Each row is a point. Examples show where two turns around zero, p and q, send a point. Where does a point land after both, in the order given? Backwards means that the second turn is done in reverse. Each puzzle has new turns, and all numbers are rounded.
(in the rows, 128 means zero)

Turn p:
[117  86] -> [156 161]
[124 162] -> [117  96]
[140 147] -> [109 116]
[131 117] -> [130 139]
Turn q:
[146 135] -> [133 147]
[ 96 148] -> [ 93 114]
[142 101] -> [158 124]
Where do these land?
p, then q: [116 115] -> [132 145]
q, then p: [111 172] -> [164  98]
p, then q: [151 105] -> [ 97 137]
p, then q: [134 120] -> [119 132]

Turn p:
[104 115  98] -> [112 117  92]
[144  92 154] -> [126  93 160]
[131 133 113] -> [137 130 115]
[136 143 134] -> [137 142 136]
[116 137  96] -> [129 135  93]
[135 148 173] -> [125 152 172]
Turn q:
[137 147 172] -> [111  89 153]
[144 109  89] -> [146 146  89]
[120 137 173] -> [100 105 158]
[117 114 116] -> [125 148 121]
[129 125 121] -> [131 132 123]
[122 135  97] -> [154 147 123]
Where do these land?
q, then p: [132 130 166] -> [ 95 110 134]
p, then q: [ 97 120 132] -> [126 155 145]
p, then q: [135 159 112] -> [160 112 127]
q, then p: [148 103 102] -> [148 131  92]

Turn p:
[131 103  96] -> [136 151  96]
[112 157 181] -> [117  81 167]
[122 143 120] -> [111 133 131]
[151 119 114] -> [144 152 126]
[124 118 129] -> [133 123 119]
Turn q:
[101 141 139] -> [134 102 111]
[109  99 111] -> [104 142 102]
[143 161 147] -> [154 108 153]
[141  90 130] -> [129 167 117]
[147 150 113] -> [121 121 159]
Where do these land?
q, then p: [ 86 147 115] -> [135 126  81]
p, then q: [162 153 161] -> [181 136 125]
q, then p backwards: [131 137 104] -> [119 152 131]
p, then q: [141 120 114] -> [126 118 146]
p, then q: [128  93 151] -> [121 166 145]
q, then p: [118 117 121] -> [114 132 119]

Turn p:
[100  97 136 134] -> [106 147 101 144]
[128 142 139 126] -> [131 111 125 126]
[140 147 121  80] -> [106 106 160  98]
[163  77 121 145] -> [145 184 115 105]
[116 119 147 152] -> [136 130  98 142]
[116 160 119 119] -> [124 101 149 141]
[132 155 112 140] -> [147 116 149 142]
Turn q:
[152 126 163 117] -> [162 120 153 139]
[133 100 140 101] -> [126 104 161 125]
[108 146 103 116] -> [114 137 113  96]
[155 124 126 161] -> [138 120 106 163]
[ 92 144 108 145] -> [101 159 108 117]
Where do these land?
p, then q: [113  86  99 125] -> [136 175 112 111]
q, then p: [150 143 159 124] -> [158 128 126 100]
p, then q: [120 146 154 155] -> [116  99 108 147]
p, then q: [133 170 130 117] -> [123 108 159 152]
q, then p backwards: [115 128 136 120] -> [136 124 116 119]
q, then p: [137  96  90 127] -> [ 99 161 117 150]

Turn p:
[141 104 134 147 111  95] -> [127 135  98 152 104 149]
[146  95 129 145 115 138] -> [119 121 120 159 139 154]
[ 98 126 122 110 152 138] -> [103 125 149  99 129 121]
[106 146 131 110 117 137] -> [144 124 143  99 129 131]
[162 136 144 118 134 127] -> [138 145 106 135 152 115]
[144 181  93  89 139 130] -> [156 169 164 114 137  84]
[ 99 107 143 177 128 130] -> [109  77 116 138 106 142]
Turn q:
[122 128  89 126  91 134] -> [ 98 156 125 118 159 113]
[138 112 134 153 153 114] -> [125 128 122 152  95 137]
[122 161 162 142 146 133] -> [155 103 107 107 104 127]
[134 138 116 155 160 142] -> [148 152 105 135 102 125]
[119 113 119  95 147 129] -> [148 131 155 148 142 120]
[170 141 167 124  99  83] -> [102  73 106 132 142 172]
[ 87 120 117 109 124 142] -> [133 136 158 117 138  93]
[132 111 119 119 104 147] -> [114 147 147 115 143 138]
Where do these land?
p, then q backwards: [113 126 143 154 116 133] -> [134 139 156 128 134 110]
p, then q backwards: [ 87 143 124 113  83 112] -> [134 125 174 136 145 172]
q, then p: [158 113 148 111 123 149] -> [129 113 132 122 173 127]
p, then q: [116 134 117 165 146 104] -> [ 79 121 133 125 130 117]
q, then p: [144 143 111 119 100 167] -> [127 146 147 102 151  92]
p, then q: [103  95 147 108 164 142] -> [153 125 165 128 132  84]
p, then q: [156 157 125 120 133 110] -> [122 116  91 145 141 132]
p, then q: [147 113 109 135 157 107] -> [111 118 106 118 119  93]

Turn p:
[ 78 154 139 153  99 115] -> [138 165  79 118  99 116]
[145 116 100 149 139 116] -> [152 104 132 155 129 125]
[139 147 124 107 155 162] -> [ 83 102 139 125 129 122]
[119 109 159 141 110 110] -> [158 148 120 104 134 142]
[131 108 121  93  95 154] -> [101 156 135 143 164 147]
[150 121 140 149 163 161] -> [119  75 123 111 140 139]
[139 146 122 126 123 116] -> [127 131 137 138 107 132]
[147 115 102 107 104 117] -> [131 146 152 163 139 139]
[105 136 145 127 165 101] -> [142 123 136  96 112  90]
Turn q:
[ 99 121 104 140 153 130] -> [137  98  96 128 120 117]
[113 102 109 103 127 150] -> [113 122  92 134 140 154]
[146 124 128 131 106  88] -> [108 122 163 144 143 111]
[141 109 146 115 137 126] -> [101 137 130 111 125 132]
[152 133 131 130 126 141] -> [126 147 136 134 112 136]
[124 135 120  72 152 154] -> [119 167  76 122 142 132]
[119 133 167 141 106 127] -> [143 126 161 102 139 142]
[129 167 120 193 117 109] -> [176 104 170 147 103 101]
Where do these land?
q, then p backwards: [108 119 100 135 100 112] -> [149 105  98 139 140 144]
q, then p backwards: [103 120 161 116 121  99] -> [124  99 152 109 156 143]
p, then q backwards: [171 144 164 116 107 144] -> [144  89 158 133 105 159]
q, then p backwards: [ 93 118 138 133 151 140] -> [118 127 155 159 143 138]
q, then p: [172 109 108  99 117 124] -> [127 130  76 118 107 107]
p, then q backwards: [106 141 125 159 157 107] -> [110 145 118 154 166 123]
p, then q backwards: [109 150 104 127 134 146] -> [140 116 102 119 150 113]
p, then q: [162 122 124 139 137 153] -> [116 110 113 112 111 156]

Turn p:
[107 112 125 151  82  98  85 133] -> [100 170  99 164 121  92 126 121]
[129 112 147 132 123 119 124 140] -> [115 122 118 146 127 132 113 122]
[103 123  80  91 142 128 170 117] -> [130 114 135  54 116 107 129 118]
[158 173 123 139  86 163 131 127] -> [143 174 141 127 177 156 146 134]
[165 117 153 108 135 115 119 136] -> [137  97 119 154 145 138 127 102]
[137 111 130 148 124 145 135 116] -> [123 138 157 136 122 137 119 121]
[115 141 119 118 116 124 125 124] -> [123 138 116 115 131 121 142 131]
[127 125 117  91 137 143 130 162] -> [154 120  98 102 125 143 115 112]
[104 153 164 142 171 159 141 103] -> [124 107 152 125  99 170 150 175]
[145 137 106 126 128 128 112 121] -> [151 137 133 131 135 113 142 121]
[119 103 144 163 166  85 136 128] -> [109  89 141 155 107  99  99 153]
Turn q:
[113 114  94 101 154 103 104 108] -> [138 142 124 105 143 175 142  95]
[142 137 124 164 119 141 154 150] -> [142 104 130 136 133  83 127 138]
[140 125 140 112 104 119 165 137] -> [152 132 117 165 118 125 122 149]
[137 153 133  90 142 132 107 133] -> [109 163 143 145 138 138 119 106]
[ 90 137 135 121 146 105  97 115] -> [117 155 139  89 140 157 128 135]
[137 144 163 152 147 116 153 119] -> [115 129 101 128 155 109 110 160]
[104  98 108 142 134 167 121 146] -> [126  80 164 117 122 135 136 118]
[125 170 143 160 122 151 139 141] -> [121 127 144 121 133  78  99 143]
[120  97  92 126 111 131  98 146] -> [140 115 152 117 105 140 168 104]
[115 114 110 121 124 127 118  92] -> [132 123 114 105 110 155 122 111]
[184 120 168 119 105 116 151 120] -> [114 139  80 179 112 112 133 148]
Where do these land?
q, then p backwards: [178 137 104 132 111 124 107 114] -> [119 103 111  99 105 114  89 120]
p, then q: [166 121 131 143 123 105 126 112] -> [111 119 103 108 150 129 135 152]
p, then q: [101 130 121 157 142 139 147 132] -> [120 150 161 141 116 123 141 140]
q, then p: [ 90 122 114 156 130 154 113 117] -> [111 113 103 128 114 144 138  86]
q, then p: [131 134 164 100 148 137 124 143] -> [128 138 122 138 104 143 121 170]
p, then q backwards: [ 82 148 115 145 115 121 148  77] -> [115 131 165 158 115 120  74 151]
q, then p: [129  94 146  90 138 128 122 156] -> [118 142 152 128 117 165 101 156]
p, then q: [142 113 135  97 127 154 141 149] -> [106 115 122 131 110 143 113  93]
p, then q backwards: [ 87 136 137 154 107 133 132 142] -> [123 141 175 121 120 115 118 109]
q, then p: [174 145 114 106 137  84 121 137] -> [144 120 168 108 151 109 145 170]

Turn p:
[130 142 132 117 145 109 155 125 140] -> [132 114 111 125 111 118 110 149 114]
[108 139  90 108 119 137 155 126 115] -> [115 143 112 156  99 105 118 123 149]
[110 134 150 134 115 130 107 174 101] -> [135 133 125 145 173 136 108  90 120]
[122 133 123 169 154 115 129 123 133] -> [173 134 129 110 121 118 134 130 120]
[113 161 110 117 123 111 182  91  83] -> [139 158  82 177  97 122 118 169 138]
[124  82 123 135 127 101 123 140 152] -> [115 150 153  90 119 126 117 118 102]
[116 131 141 140 109 133 116 125 158] -> [125 126 148 114 154 107 132 138 134]
[149 181 107 116 125 138 130 121  99] -> [142 111 100 159 119 145 119 136 174]
[142 108 153 138 114 125 111 143 133] -> [123 127 154 118 153 148 126 122 113]
[149 103 122 154 114 151 121 134 166] -> [127 117 186 111 124 122 140 124 132]
[157 127 143  80 135 139  70  84 136] -> [ 84 100 105  93 143 167 172 141 153]
[116  94 142 127 156 148 137 151 120] -> [124 122 132 137 121 123 143  94  86]
Turn q:
[120 114 159 159 167 130 175 133 116] -> [112 143  89 123 148 157 138 176 107]
[121  96 104 100 135 112 128 144 167] -> [127 142 140 155 111 102 156 111  90]
[120 102 116 101 121 117 150 105 145] -> [143 146 152 121 112 121 164 134 110]
[148 143 119  97 112 145 103 142 117] -> [137 118 134 116 115  93  98 108 138]
[136 126 136 180 128 129 150 134 103] -> [101 109 122 120 163 152 123 159 131]
[140 137 127 121 126 121  69 133  97] -> [ 99 127 135 127 108 119  91  99 163]
[112 130 136 173 142 157 134 119 112] -> [126 117 119 144 141 160 111 169 142]
[115 158 120 116 118 119 124 134 121] -> [142 140 130 127 146 118 122 108 146]
[157 180 123 131 121 134 102 109 125] -> [149 110 135 107 131 148  89  92 145]
[112  95 141 102 110 114 143 127 178] -> [144 127 123 139 105 111 189 121 109]
Where do these land?
q, then p: [130 140 153 108 157 140 104 127 140] -> [124 143 143 126 126 135 130 133 176]
q, then p: [127 136 110 157 149  91 133 151 134] -> [160 133  99 138 122 110 163 120 123]
q, then p backwards: [163 148 161 149 116 118  89 107 114] -> [166 136  99  93 140 122  93 148 136]
q, then p: [152 140 140  99 119 122 136 104 153] -> [ 96 127 126 148 112 154 131 153 138]
q, then p: [133 112 107 145 139 123 149 113 117] -> [132 113 115 151 147 126 129 109 112]
p, then q: [110 162 129 160 150 154 149 134 136] -> [ 86 113 139 103 132 145 143 115 100]
q, then p: [115 110  92 160 102 129 146 107 123] -> [138 102 138 141 146 125 131 120  75]
q, then p backwards: [ 96 140 111  91 149 107 119 117 143] -> [104 106 102 159 122 130 133 133  92]
p, then q: [126 128 134 107 146 133  90 154 152] -> [134 164 146 130  89 129 142 139 122]
q, then p backwards: [132  96 166 129  92 140 135 144 106] -> [123 150 122 101 137 140 125  89 169]
q, then p: [123  96 105 104  88 152 157 151  89] -> [127 126 106 101 144 138  68 124  83]

Turn p:
[132 156 127 116 151 113 162 147 132] -> [127 150 134 128 148  89 131 102 135]
[155 147 158 129 145 119  92 144 122] -> [153 104 109 132 105 110 106 100 113]
[121  85 137 132 110 122 130 101 119] -> [109 122 102 120 131 168 139 142 135]
[153 145 148 101 152 124  92 137 160] -> [184 118 112 116 108 102 115 117 136]
[122 115  96 146  98 118 131 100 120] -> [108 141 131 122 145 159 121 160 107]
[126  93  98 166 150 151 153 162 122] -> [106 168 143 181 105 140 154 125 128]
[136 154 140 124 106 145 148 106 145] -> [130 123 149  86 135 123 147 125 116]
[ 85 114 160 112 105  89 108 148 150] -> [112 119 113 102 111 133  83 129 184]
[153 134 120 103 107 155 138 136  95] -> [111 104 124 133 129  96 157 150 105]
[117 112 106 165 161 152 127 134 116] -> [130 141 149 178 123 154 140 119 122]
[108 153 118 114 124 120 126  93 126] -> [138 116 142 111 168 134 116 138 128]
Turn q:
[145 134 160  98 150 140 118 166 110] -> [102 128 130 114 138 143 101  84 158]
[114 171 108 165 108 103 146 108 123] -> [111 109 133 152 143 111 129 179  93]
[143 118 122  81 133 126 139 135 137] -> [145 105 148 127 116 148 130 103 149]
[133 100  99 133 101 134 105 152 129] -> [134 120 114 101  87 100 132 127 133]
[ 97 143 134 149 126  95 112 114 121] -> [117 132 111 162 146 101 135 150 130]
[165  98 150 111 127 126 135 130 127] -> [151 131 138  98 134 145 118 124 162]
[133  99 145 114 122 152 152 150 135] -> [128 132 119 101 110 168 132 119 144]
[123 127 130 129 172 123 141 133 135] -> [140 122 109 138 152 145 124 105 116]
[146 124 151 116 121 147 104 149 162] -> [115 136 137  92 131 125 156 100 146]
[ 80 158 122 130 116 111 129  97 111] -> [110 134 132 188 125 118 133 156 118]
[127 136  86 183 131 152 127  75 118] -> [153 160 135 135 124 104 119 162  59]
Where do these land?
p, then q: [139 148 116 124  90 137 127 126 171] -> [100 107 151 127 124 137 120 114 172]
p, then q backwards: [128 164 147 131 113 151 139 144 129] -> [152 150 106 113 113 138 105 137 141]
p, then q: [107 103 107 119 139 104 155 124 105] -> [120 122 103 143 143 127 141 110  85]
p, then q: [127 162 133 115 100 129  95 160 132] -> [130 123 118 123 122  97 135 133 183]
p, then q backwards: [141 135 133 152 133 112 124  98 119] -> [134 132 125 139 162 145 149 133 132]
q, then p backwards: [ 90  96 134  97 157 115 135 107 126] -> [125  93 126 135 187 130 113 130 131]
q, then p: [170 115 137 143 167 110 141 129 122] -> [179 121 102 154 128 119 138 132 120]
q, then p: [149 140 145 125  63 160 109 142 139] -> [105 110 134  85 134 100 121 128 185]
p, then q: [147 134 111 131 154 148 121 124 110] -> [135 132 116 113 143 131  97 149 118]
p, then q: [ 82  85 118 143 164 115 135 128 126] -> [115 150 125 110 144 128 165 121  72]
